Each row is a point. Two turns around zero, p and q, are shown by what they do to some points. Write where each new point lands after one turn and then the other. Backwards means that the second turn is done in reverse. Each puzzle has new turns, and all numbers are rounded.

Turn p:
[-0.2  3.0  0.8] => [0.6 3.0 0.2]
[ 3.0  2.5 -2.2] => [ 3.4  1.2 -2.7]
[-2.4 -2.5  0.5] => [-2.9 -1.7  1.0]
[ 6.0 -2.5  4.8] => [ 5.5 -3.0  5.1]
[-6.5 -0.5 -3.9] => [-6.7  0.5 -3.6]
Turn q:
[-5.4 -2.3  4.4] => [-6.2 -1.1  3.7]
[2.7 4.5 0.3] => [3.1 4.2 0.2]
[-0.3 -2.6  2.9] => [-1.0 -2.1  3.1]
[-1.9 -1.8 -2.3] => [-1.7 -1.9 -2.3]
[ 4.9  2.1 -5.2] => [ 5.8  0.8 -4.5]
Where do these land?
p, then q: [4.4 4.1 1.8] => [5.5 2.7 1.4]
q, then p: [-3.1  4.9 -1.8] => [-1.1  4.7 -3.7]
q, then p: [-3.2 -4.8  2.2] => [-4.8 -2.4  3.0]
p, then q: [ 5.1 -2.3 -2.0] => [ 3.9 -4.4 -0.4]
q, then p: [-3.2 -1.9 -0.1] => [-3.7 -0.7  0.0]

Turn p:
[-2.0  1.1 -5.5  1.9 -3.9  2.7] => [-2.1  2.2 -3.6  0.7 -5.8  2.3]
[ 0.9 -1.6 -2.4  6.6 -0.1 -5.4] => [-0.1  1.3 -3.6  5.8 -0.2 -5.8]
[ 0.5  4.5 -3.0  5.2 -1.0 -0.3] => [-0.9  6.5 -1.8  2.4 -2.1 -1.2]
[-1.4 -1.1  2.5 -5.4  4.4 -0.9] => [-0.8 -3.5  1.6 -4.8  4.5 -0.3]
[ 0.5  3.4 -2.0 -2.2 -6.3  1.1] => [ 1.6  1.9  1.1 -2.4 -6.9  1.0]
[ 3.0 -3.1  3.1 -3.2  3.7  1.7] => [ 3.2 -3.3  1.0 -1.3  5.1  2.4]
[-1.6 -3.2  7.3 -2.8  3.1  1.0] => [-0.9 -5.0  5.4 -0.4  5.2  1.5]
Turn q:
[ 2.6 -5.4 -2.2  0.7  3.4  4.8] => [ 1.5 -4.5 -4.2  0.5  4.0  4.3]
[ 2.9  2.3  0.9 -1.5 -2.9 -2.3] => [ 3.0  2.4  0.5 -2.2 -2.2 -2.4]
[-6.9  4.3  3.2  2.3 -6.6 -0.6] => [-4.2  3.0  4.5  2.4 -8.5  0.0]
[ 2.8 -1.9  1.5 -1.8 -0.6 -7.5] => [ 3.2 -2.0  1.8 -1.8  0.3 -7.3]
[-2.3  3.7  0.9  4.6  3.7  6.0] => [-2.0  3.5  1.2  4.9  2.3  6.6]
[-0.4 -1.0  1.2 -4.1  0.6 -1.2] => [-0.6 -1.4  1.6 -3.8  0.8 -1.1]
[ 1.3 -2.0 -5.5 -0.2  2.4  0.8] => [-0.9 -0.9 -5.4 -0.1  3.3 -0.3]
Where do these land?
p, then q backwards: [ 3.0 -2.3  1.9  4.5 -3.8 -1.5] => [ 1.1 -0.5  2.0  6.5 -1.4 -2.2]
p, then q: [ 0.2  2.7  0.5 -4.1 -1.5  6.3] => [ 0.7  0.9  0.7 -4.6 -1.7  6.4]
p, then q: [-4.8  2.1 -4.3  3.1  4.6  2.6] => [-8.1  3.4 -1.4  1.0  0.9  1.4]
q, then p: [-3.0 -1.7  0.9  2.2 -1.9 -0.7] => [-1.3 -1.6  0.9  3.5 -2.1 -0.5]
q, then p: [ 2.6 -0.4  1.7  0.4  6.1 -2.5] => [ 1.1  0.5 -0.2  0.4  7.0 -1.7]
p, then q: [-4.4  5.7  0.9 -5.8 -1.2  4.3] => [-3.0  0.6  4.2 -7.0 -3.1  4.5]
p, then q backwards: [ 3.1 -4.4  0.2 -4.8  0.1 -2.8] => [ 4.3 -5.9  1.0 -1.8 -0.2 -1.7]
p, then q backwards: [ 3.3 -1.5 -1.7  4.5 -2.5 -5.9] => [ 2.6 -0.2 -2.2  5.2 -2.5 -5.7]
